Rows are points. The window is the flat piece filled in between its corners: a triangle in 3 columns, a solid with four corners in 4, and so on. A path goes straight from each point to the next, and from the last back to the first. After which points does the path pass through the window?
In the rows, 128 means zero.

Window:
[[107 131 183  88]
 [119  93 157  97]
 [170 156  89 161]
 [172 144 117 197]]
Path:
(1): [193 177  82 119]
(2): [ 86  93 145 156]
(3): [126 159 123 168]
(4): [189 143 139 155]
(5): [164 138 146 142]
(6): [104  98  87 163]
(7): [151 162  71 190]
(8): [208 119 116 132]
(9): [162 151 139 136]
(10): [ 92 137 130 128]
(11): [ 94 142  52 111]
(12): [178 139 195 146]
Through the window after points: 5, 11

Window:
[[166  98  94 114 143  64 133 147]
 [105 124 144 146 142 107  62 154]
 [ 86 177  60  72 120 101 177  95]
 [212 119 137 174 157 125 161 143]
 [138  84 106 199 187 149 170 179]
 [ 96 134 156 183 183 106 143  44]
 [145 100 151  96 106 129 168 143]
 [ 71 172 122  82 143  71 152 138]]
Path:
(1): [ 81 143 141 128 111 100 158 132]
(2): [135 102  97 128 182 118 123 154]
(3): [131 110 130 137 201 120 140 126]
(4): [134 110 141 174 137 106 130 146]
(5): [ 80 147  98 125  91  56 194 142]
(6): [139 139 137 107 159 124 123  90]
(7): [159 145 132 115 208 130 162 119]
(8): [138  96 132 210 119 105 131 133]
(9): [157 111 111 170 131 116 151 158]
(10): [ 47 135 107  78 220 150 190 102]
(11): [204 132  60  79 173 162 109 152]
(12): [114 116 158 170 117  64 181 146]
Through the window after points: 7, 9

Window, 11 rows:
[[161  95  87 109  77 130 159 123  89 129  96]
 [103  93 144 128 178  81 121 130  85  70 134]
 [ 32 139 127 161 144 158 186 110 164 156 194]
 [164 177 114  79 106 127 178 128  80 182  94]
 [ 98 102 186 123 146 139 155 125 183 194 180]
 [ 14 133 173 125 100 116 175 151 188 146 195]
 [152 139 133 103  96 167 117 126  60  97 127]
 [182 138 136 156  93 112 173 128  57  77 140]
 [139 134 119 167  98  69  85  80  56  68 128]
 [112 125 125 112 180  89 106 124 199  77 170]
 [ 97 128 141 173 159 108 102 162 160 101 120]]
Path:
(1): [ 55  96 147 128 144  83 136  33 172  94 113]
(2): [105 120 155 134 110 111 169 116 130 121  97]
(3): [144 131  86 110 116 152 120 147 129 162 202]
(4): [112 114  55  97 124 106 150 150 118 181 167]
(5): [115 137 179 150 133 145 150 120 139  84 121]
(6): [139 124 165 110  81 158 186  89 116  65  79]
(7): [ 92 129 109 143 131 114 145 132 126 150 172]
(8): [ 79 128  94  90 122 124 142 158 134 158 200]
(9): [121 136 179 170 136 136 147  73 128 103  70]
(10): [104  79 171 157 140 132 152  38 110 112  79]
(11): [165 151  89  77  86 101 134 220 117 140 181]
(12): [116 134 139 154 132 145 149 182 112 126 191]
Through the window after points: 6
